Rows are points. Each copy is the shape, with its points in the same order, stretched, turned, moved and blurred by noise. Say if it was mirrored as well.

Shape (6 x 3):
[[-21  67 -24]
 [ 63 -66  -3]
 [ 26  57  21]
 [-45  -8  -1]
 [-11 -33 -20]
 [ 16 -19 -12]]
Copy 1, 6 rows:
[[ -7  67 -27]
 [ 61 -31  57]
 [ 34  24 -50]
 [-35  12  13]
 [ -5   4  45]
 [ 22   3  35]]
Copy 1 is: mirrored
Copy 2:
[[  6  91 -21]
 [ 32 -67 -25]
 [-32  28 -22]
 [ 42  35  36]
 [ 51   0   9]
 [ 30 -11 -15]]
Copy 2 is: mirrored
Copy 3, 6 rows:
[[ -3  77  32]
 [ 65 -63 -22]
 [  7  58 -23]
 [-32  -6  22]
 [  9 -26  29]
 [ 31 -12   0]]
Copy 3 is: mirrored

Shape:
[[ 35 -27 -26  31]
 [ 41  -1  -1 -38]
 [-22  21   0 -21]
 [ 49   7  19 -10]
 [ 43 -30 -17 -38]
 [-17  12  16  -3]
 [  3  53  85   7]
 [ 17 -23  15  30]
 [ 40  -9 -14  51]
 [-36 -19  -6  68]]
Copy 1, 10 rows:
[[ 13 -40 -21  31]
 [ 22  -2  17 -20]
 [-34  25   6  -1]
 [ 26  -5  34  10]
 [ 21 -28  -1 -30]
 [-34  11  19  15]
 [-26  34  89  47]
 [-14 -37  14  36]
 [ 17 -30 -10  58]
 [-57 -27 -22  66]]
Copy 1 is: only turned
Copy 2, 10 rows:
[[ 24 -14 -22  47]
 [ 26  50 -17  11]
 [-30  25  -6 -20]
 [ 30  38  14  21]
 [ 23  45 -38  30]
 [-29  11  15   6]
 [-16  40  86  -6]
 [ -1   4  11  57]
 [ 35 -24   4  43]
 [-47 -50   2  36]]
Copy 2 is: mirrored
Copy 3:
[[ 26 -17 -10  37]
 [ 51  10  15 -31]
 [ -8  40  13 -23]
 [ 52  13  39  -5]
 [ 48 -22   8 -35]
 [-13  28  24  -7]
 [  2  65  95   7]
 [  3 -17  29  26]
 [ 32  -5   3  61]
 [-52   1  -5  55]]
Copy 3 is: only turned

Shape (12 x 6):
[[ 27 -20  -8 -19  10 -11]
 [-39  22 -11 -27  86 -11]
 [ 11  -9 -44 -37  -1  20]
 [  5 -29 -41 -13  14 -11]
 [ 13 -29 -22 -10   3  -3]
 [-65 -27 -26 -34   5  -4]
 [ 10 -10 -17 -26  15 -10]
 [-14  87 -41  56   2  -5]
 [-19 -25  48 -38  23  16]
 [ 16 -14 -25 -15  65  15]
 [  8  53  25 -37  17 -13]
 [ 24  34  11  56  42  10]]
Copy 1:
[[ -3 -28  -2 -17 -11   3]
 [-72 -13 -15 -59  63  -7]
 [-15 -28 -41 -37 -28  21]
 [-22 -42 -31  -9  -8  -8]
 [-15 -38 -13  -5 -19   4]
 [-91 -49 -19 -26 -23  -9]
 [-19 -27 -11 -29  -8  -2]
 [-52  78 -52  25   7  -8]
 [-50 -38  46 -37  -2  30]
 [-15 -36 -30 -31  46  20]
 [-25  32  21 -58  -2  -2]
 [ -9  34   0  27  43  23]]
Copy 1 is: only turned
Copy 2:
[[ 32 -25   7  24   7  -9]
 [-26  29  -3  41  81 -22]
 [ 22 -13 -20  68  -6   4]
 [ 14 -26 -27  34  10 -17]
 [ 18 -27 -12  27  -1  -9]
 [-56  -8 -15  54   1 -33]
 [ 21  -9   0  37   9 -15]
 [ 11  95 -55  -3  -2  18]
 [-25 -20  57  34  17   3]
 [ 18 -14 -12  39  59  11]
 [ 28  52  42  36  13 -11]
 [ 24  33  -4 -30  37  43]]
Copy 2 is: mirrored
Copy 3 (12 x 6):
[[  5  -3   8 -20  15 -28]
 [ 31  23 -32  -6  39  66]
 [-34  -4 -34 -29  16 -19]
 [  2 -23 -31  -6  14 -21]
 [ -5 -17  -4  -7   7 -23]
 [ -8 -25 -44 -20 -37  35]
 [  7   2 -10 -19  17 -12]
 [-22  88 -38  67   0  -5]
 [ -6 -11  35 -36  -1  47]
 [  4 -12 -13  -6  65  11]
 [ 11  66  13 -34   9  15]
 [ -6  49  26  54  46   9]]
Copy 3 is: mirrored

Shape (13 x 8):
[[-18 -26  -8  13 -18   3 -19   4]
 [ 12  66   4  16  -1  25 -32 -30]
 [ 17 -15 -24   9  -3  42   1  -3]
 [-20  18 -17  -9  -6  23 -17 -12]
 [-32  18  26  28   7 -14   2 -20]
 [-18  -5 -14  31   8 -26 -17  39]
 [ 23 -34 -24  14 -14 -27 -82  19]
 [ 24  35   0  -8 -12  29   3  34]
 [ -4  37 -25  20  22   8  10 -18]
 [ -4   8   6  20 -13  -4   9 -20]
 [ 12  64  -1  13 -10 -20  43 -29]
 [ -3  11  -9  24 -67  27  -9   0]
 [ 10  13 -15 -16 -38  34 -30  -3]]
Copy 1, 13 rows:
[[-36 -27  -5  -4 -16   3  -6   2]
 [ -7  70  10  -9  15  16 -23 -16]
 [  3 -12 -18  -5  -1  38  19   2]
 [-30  19 -12 -33   5  14   3  -3]
 [-42  16  30   7  15 -26   8 -20]
 [-27  -9 -14  17  -1 -34 -12  36]
 [ -2 -37 -22   1 -17  -7 -82  22]
 [ 18  35   7 -20 -19  16  15  36]
 [ -9  39 -20   1  28  -9  21 -11]
 [-16   8  11   3  -7 -11  12 -25]
 [ 13  63   7  -3  -8 -39  36 -39]
 [-33  17  -1   1 -58  27   1  -8]
 [ -8  16  -6 -37 -30  34 -14   2]]
Copy 1 is: only turned
Copy 2:
[[-12 -25  10  23  -9   9 -19 -21]
 [ 17  71  24  36  12  16   1 -44]
 [ 28 -15  -4  18  15  42   4 -15]
 [-13  22   2   8   7  25   1 -31]
 [-25  14  47  38  11 -22  13 -27]
 [-23  -8  -4  45  14 -18 -27  17]
 [ 16 -14 -17  29  -7 -20 -88 -25]
 [ 26  36  14  12   1  30  -1  29]
 [  2  30  -6  34  35   6  30 -21]
 [  3   6  24  29  -3  -8  19 -24]
 [ 17  55  13  27   0 -29  62  -9]
 [  4   9  10  42 -52  37   2 -21]
 [ 16  23   2   3 -22  38 -17 -28]]
Copy 2 is: only turned
Copy 3, 13 rows:
[[-20   4 -22  30   6  -3   7 -27]
 [ -5  40  26  23 -10  22 -67   0]
 [ -3  -6 -22  21   5  43   1   7]
 [-29  19  -9   3   7  21 -22 -10]
 [-39  22  33  39  18 -22 -16  -7]
 [-10  26 -37  33  26 -38   3   4]
 [ 40   0 -58  26  -2 -33 -16 -52]
 [ 12  34  -4 -11 -11  25   2  32]
 [-25  13   0  26  24  11 -41  32]
 [-27   1  17  31  -3  -4 -12   4]
 [-39   5  39  15 -13 -13 -43  57]
 [-30  26 -18  32 -52  18  -2  -9]
 [ -5  19 -18  -9 -29  30 -17 -22]]
Copy 3 is: mirrored
Copy 4 (13 x 8):
[[-18 -28 -14  25 -15  10 -29  -8]
 [ 22  60 -18  37  -8  30  -9 -28]
 [ 24 -22 -32  22   9  35  -3  11]
 [-11  15 -29   2   0  31 -20 -15]
 [-36  14   6  41  -7   0  11 -40]
 [-38  -2 -13  46  -5 -29 -32  17]
 [ 21 -21 -22  46 -15 -32 -95   4]
 [ 20  27  -5   6 -15  18   1  38]
 [ -7  31 -43  31  16   7  16 -17]
 [ -9  -1 -12  31 -19   7  14 -26]
 [ -1  43 -29  21 -31  -9  60 -29]
 [ -1  -5 -21  27 -64  47 -12   7]
 [ 24   7 -22  -2 -26  39 -32   3]]
Copy 4 is: only turned

Shape:
[[-29  17  -1  12  -1   0  -6  18   7]
 [-19   8   1  -2  23  -4   5  21   3]
 [-12   7  14   2  32  -2  21  32 -28]
 [ 53  15  -1  84   6   3  16  15  14]
 [-12  11  29  -4  16   1 -38  21 -28]
 [-30 -12  22 -12  52   5 -19 -15  16]
 [-11   1   4   7 -11  12  15  16 -25]
 [-20  15  -2  48   8 -28  18   3 -17]
 [-22 -28  26   5  12   6  15  -1 -20]
 [-21  19   0 -23  -2   5   6 -50 -28]
 [ 94  20  12 -22   5 -30  11 -11  36]
 [ 54   6 -12 -24  25   5 -38 -12  -6]
 [ 36  -4 -14 -13  -2 -13  18  -1 -27]
 [-21  28  13 -23   9  10  13 -23 -26]
 [-27  14  13  -7  -9 -37  10  29 -26]]
Copy 1 (15 x 9):
[[-17  17  -2  -4  -1  19   7  23  15]
 [ -1   3   0  -8  22  14  18  22  10]
 [ 15  -6  11  -6  24  40  40  15   3]
 [ 50  25   4  81   3  26   9  11  37]
 [  5   1  27 -17  15  49  -8  14 -15]
 [-24  -9  12  -3  54  -4  -5   6  -9]
 [  1   1  -2   5 -13  34  31  13  -3]
 [ -4  -1   0  21  -1  35  21 -11  51]
 [-15 -31  12   9   9  14  27  -1 -14]
 [-15  21  -5 -24   2  12  23 -43 -17]
 [ 95  42  17   4  18 -47   8 -11   8]
 [ 66  20  -7 -11  28   8 -31 -10 -28]
 [ 53   0 -13 -10  -7   9  24 -15  -6]
 [-13  23   6 -25  14  22  34 -21 -17]
 [  2  -8  19 -32 -11  30  28  13  26]]
Copy 1 is: mirrored
Copy 2 (15 x 9):
[[-36   7  11   9   4  -5   1  12   9]
 [-28  -9  12  -7  27  -7  11  12  -9]
 [-27  -3  19   2  30  -5  27  16 -33]
 [ 24  23  -5  77  24 -14  51  -5   8]
 [-21   7  41  17  20 -15 -24  23 -34]
 [-32 -29  28  -2  50  -7 -27 -25  -5]
 [-14   1  17   5 -16   5  20   4 -21]
 [-39  16  -2  24   2 -37  34 -17  -9]
 [-20 -30  33   0   0  -6  13 -17 -28]
 [-17  20   9 -31  -7   3 -17 -44 -26]
 [ 86  16   3  -9  45 -27  12   3  17]
 [ 44   8 -15   6  40  -3 -39   5 -26]
 [ 30   3 -12 -10   1 -15  13   4 -36]
 [-24  19  20 -30  10   6  -1 -25 -22]
 [-34   8  20 -17  -6 -38  18  24 -19]]
Copy 2 is: only turned
Copy 3 (15 x 9):
[[-24   2  -9   3   3  11 -12  17  11]
 [-11  19 -10  -3   9   3   8  17   1]
 [ -3  13   5   4  20   1  14  27 -34]
 [ 55 -29  19  56  33  21 -21  14  31]
 [-12  26  13  -6 -23   4 -32  16 -27]
 [-15  58  -1  -5 -20  15  22 -17   3]
 [ -6 -29   1  -4   7  11  -1  12 -18]
 [-14 -15  -6  45  30  -1  -6   0  -9]
 [ -7  -6   7   7 -16  12  28  -5 -27]
 [-21 -10   0 -32  14  -3  -5 -52 -21]
 [ 76   7  21 -23   9 -61  -1 -15  45]
 [ 53  30  -9 -30  -9 -11 -30 -21   0]
 [ 37 -23 -13 -16  13 -26  -3  -9 -21]
 [-24   3  13 -32  21  -2   2 -24 -21]
 [-30 -12  -4   1   2 -33  -5  24 -26]]
Copy 3 is: mirrored

Shape (16 x 11):
[[ -1 -21  -9 -13 -10  -5   7   6  -2  16  18]
 [ -8  14 -12  12 -13  -1   6   8  -8   7   2]
 [ 16   5  -6  13  59  19 -67  -7  11   9  -8]
 [ -5  -7  11  12  -7   5   6  -3   8  20   1]
 [ 12  12  32  -5  -5   2  -7  12  -1 -13  -2]
 [-13  10  11  16 -14  -4  -3   5   5 -16   5]
 [ 18  13   2  -9 -14  -6  -3  -9  -6  18  -1]
 [ -6   3  -9 -18  -2   9   0 -11   2  13  19]
 [ 29  11  -9 -10  14  25  -5  -1  -7  14  -1]
 [-16  12  -2   7   3   0   2  10 -12   8  -6]
 [-11   5   4 -12 -10   1  -1   3  -3  21  -7]
 [ -4   6  -9  -1  10  -8  10  -5   2   1 -11]
 [ 16  13  10  -3 -11  -6  -1   6   4   8  -6]
 [-10 -18   5 -10  -5  20  -4 -23   9  11  -1]
 [ 10 -13  -7 -15 -16  11 -27   9  16 -14 -11]
 [-11  11  -8 -15   6  21   8  -5  32  22  -5]]
Copy 1, 16 rows:
[[  3 -22   0   5 -16 -28  -4   4  -1   2  12]
 [-15   5 -14  14 -15   3  11   4 -18   7   2]
 [ 20  -3 -10  11  49  41 -64 -10  -9  34  21]
 [ -6 -10  12  14  -7   5  12   3   3  19   0]
 [  6  11  20 -25 -10  18  -5  14 -11   4  -6]
 [-14  -6  -3  -9  -5  26  18   7 -11  -4   0]
 [ 10  20   4   6 -23  -4  -1  -9  -6  11  10]
 [-13  -2  11  13 -10 -10 -11  -1   2   0  29]
 [ 15  21  14  27  -4  -3 -36   7 -16   8   9]
 [-24   7  -7   4   1  -1   1   5 -19  16  -2]
 [-19   5   3  -1 -19 -10  -4   0   2  19   2]
 [-10  15  -8   8  15 -11   4  -3  -1  -1  -1]
 [ 10  18   2  -3 -16   5   2   8  -3  12  -1]
 [-19 -15  23  18  -3  -1 -15 -17  17   2   4]
 [  6 -10  -8  -9 -11  16 -32  -1   9 -13  -7]
 [-23   9   7  20   5   0 -12  18  28  10  13]]
Copy 1 is: mirrored
Copy 2:
[[ -8 -19   0  -6 -21  20  13  13   2  -3   7]
 [ -9  19  -5   8  -8  21  -3   7   6   3  -6]
 [ 21  -6  -6  -4  32  -9 -50 -12  54   5  36]
 [ -9  -3  10   7  -5  16  11  -9  12  14  -6]
 [  2  17  37   7  10  -8  10   8   6  -8   2]
 [-20  26  15  19  -2   6   5   1  15 -12  -1]
 [ 18  11   7  -1 -12   8   4  -5  -7  15  -3]
 [ -1   4  -1 -12  -4  28   6  -4   6  -3  17]
 [ 36   2  -1  -1  18  25  -7   2   4   8   3]
 [-14  14   1  -2  10  14  -8  14   5   4 -12]
 [ -6   3   8 -16  -7  16  -2   2   3   2 -15]
 [ -3   9 -16  -1   5   2   8  -8   1   0  -4]
 [ 13  14  13   1  -3   0   9   3   7   8 -10]
 [ -8 -19   9  -6   2  26   3 -29   3 -13   3]
 [ 17  -7   6   0 -13   7  -5  -5  21 -33   2]
 [  4   6 -11 -24  13  27  19 -18  29   1 -12]]
Copy 2 is: only turned
Copy 3, 16 rows:
[[  8 -14  -5 -13  -8   1  13  11  13  17  20]
 [  9  14 -10  14 -10   8   7   8   1   2  -9]
 [ 19  -7  11 -17  19  19 -95   1 -29  -7  -1]
 [ -2   2  17   3  -8  12  -1  -6   9  22  -4]
 [ 18  17  35 -18   8   2   4   2  -2 -13 -19]
 [  5  17  19   9  -8  11   7  -4  -2 -20  -6]
 [ 20  17  -6 -20  -9  -3  -1  -4  14  15 -11]
 [  7   5 -12 -16   4  19   2  -6   2  11  18]
 [ 35  -3  -7 -20  13  21 -17   6  -9  20 -16]
 [ -6   9  -5  10   2   0  -1   8 -10   3 -12]
 [-12  12  -3 -13  -7   3   4   6   5  15  -7]
 [  3  -6 -12   1   7   0  -3 -11   6  -3 -14]
 [ 17  15  10 -13  -3   1  -1   3  16   3 -19]
 [ -8 -10   8 -25  -9  25  -1 -21  -4  17   7]
 [ 11  -9  11 -37 -17  26 -10  14   2 -21  -8]
 [-13   0  -8 -11  16  41 -11  -6  17  14  -7]]
Copy 3 is: only turned

Shape:
[[-31   9 -27  -8 -11 -44 -27  32 -19 -36   3]
 [-15 -43   5   0  17  29  -5   4   8  12  28]
 [-19 -56 -16  12 -28  24  15 -13 -25  -3   5]
 [  8   1 -16  32 -10 -51  22  11   8   9  13]
 [ -1   7 -11  15 -11  38 -16  21   5  39  11]
 [-44  23  16  11  -9  21 -11   4  -2 -62 -11]
 [-13  29 -16  15  -9   0  -4  15 -20  -2 -11]
 [  7 -20 -15   2   1  29  14  -7  45  -3 -55]
 [-15 -12  34  -7 -28  -4  36  10   0  -3   9]
 [-22  38  17  13  -9 -11 -40 -24 -72 -12 -49]
 [ 40   1 -26   0   7 -18  10  20 -70  30 -28]
 [-34  -8   0 -41 -25  12 -21 -17 -17 -26  40]
 [ 31  14 -13 -10   2  19  -9   9   3  -9  44]
 [-38  13 -38  -3  20  13  39  14  27  14  68]]
Copy 1, 14 rows:
[[-38  15 -33 -12 -37 -44  25   9  -6 -29   8]
 [  0   0  -8 -29  17  29 -42 -10   2 -24  -1]
 [ 23  11 -10 -38 -15  37   3 -47 -20 -16 -17]
 [ 15  21 -19  -3 -23 -44   4 -44  21   4  14]
 [  0  27 -27  -5 -10  38 -17  13  29  13   0]
 [-56  42  19   9 -14   5  28   6   3 -57 -20]
 [-20  44 -15   1 -13  -2  24   4   4   6  -2]
 [ 25  15  10 -24   6  11  12  -4  55 -21 -58]
 [-10  11  41 -36 -20  10   5 -29  13  -9  14]
 [-45  18   7  33  -2  -5  62  17 -52  24 -36]
 [ 40  22 -20 -25  13 -18  41  11 -28  46  16]
 [-62 -19 -10 -32 -16  34  18 -12  -4 -40  17]
 [-11   9 -24  -3  15  17  11  12  34 -29  45]
 [-42  50 -44 -51  10  16 -28 -40  41 -17  33]]
Copy 1 is: mirrored
Copy 2, 14 rows:
[[-38  -7 -35  29  -2 -32  -8  18 -16 -27   2]
 [  7 -37  -6 -31  16  35  -6   4  -2  -5  31]
 [ 13 -67 -21   0 -22  44  16  -2 -16  -4  12]
 [ 36  12 -20  14  -8 -24 -12 -33   5 -28  -6]
 [ 14  16 -23  -9 -14  38 -17   2  24  25  20]
 [-37 -20  25  60  -6  35  -9  17  -6 -23  13]
 [ -2  19 -24  36 -14  19  -5  -2  -3   0  -1]
 [ 13 -45  18  21  15  35 -41 -18  29  34 -41]
 [ 17 -13  24   0 -23  23  -2   5  -5 -38 -19]
 [-46  27 -12  50 -31  39 -20 -25 -66  -1   2]
 [ 27  25 -50  10   1   6  12  -4 -53  21 -32]
 [-42 -31   8 -11 -29  -3  30  11 -12   4  36]
 [ 17   4   9  -1   6 -16  26  19  12  29  31]
 [  7   6 -18 -18  27  14  50 -11  59 -32  39]]
Copy 2 is: mirrored
Copy 3, 14 rows:
[[-36  -4  -1   0  20  -4 -48  18 -25 -43 -34]
 [ 16 -17 -15  -6   4  36  -7  14  18  11  30]
 [  8   8 -46   0 -28  15 -23  10  28   0  23]
 [ -7 -21 -22  54   2 -22  -2  17 -29  -2  -6]
 [  3  -6 -30  25 -14  58 -10   4 -28  17 -10]
 [-20  45  29  -3  20  41 -11   7  22 -44 -37]
 [-16  14 -20  21  12  20 -12  -2 -28 -11 -38]
 [ 33 -20 -13   0 -23  38  46  16  32  -4 -41]
 [ 12  25   6  -1 -32  -4  -2  29   2  19   1]
 [-20  62  -9 -14  30   4 -52 -26   5   3 -77]
 [ 18   6 -81  -8  12 -22 -21 -10 -51   6 -32]
 [-21   8  12 -43 -26  19 -45 -27  13 -10  13]
 [ 20 -17  -5  -1   0  30  -5 -22 -37 -20  16]
 [-35 -32 -15  22   1  40  39  12 -36  -3  43]]
Copy 3 is: mirrored
Copy 4 (14 x 11):
[[-24  49 -31 -31  16 -18 -37  18  14 -43  31]
 [-11 -52   6   1  24   7 -26 -16 -12   6  39]
 [ -7 -44 -12  -4 -31  -3 -23 -27 -27 -28  16]
 [ -6   9 -43  -4 -16 -32  31  12  20 -11  39]
 [-18 -11 -10   4  -6  32 -22 -13  10  42  17]
 [-14  30   5  17  20  36 -14  -4  16 -53   4]
 [-15  32 -23  -5  -8  14  -4   0  -1  -6   3]
 [ -7 -37 -11 -39  14  25  20 -36  26 -15 -37]
 [-13 -18  27  -5 -25  -1  12  20   1 -18  42]
 [ -4  76   2  16 -10 -12 -18  -7 -31 -18 -47]
 [ 25  26 -34 -40 -34 -19  -5  17 -54  17 -13]
 [-10  15  25 -18   8   2 -41 -31  -5 -30  60]
 [ 32  10  -4 -12  12  21 -11 -14   8  13  55]
 [-42 -14 -30 -16  23  33  14 -18  -4   4  95]]
Copy 4 is: only turned
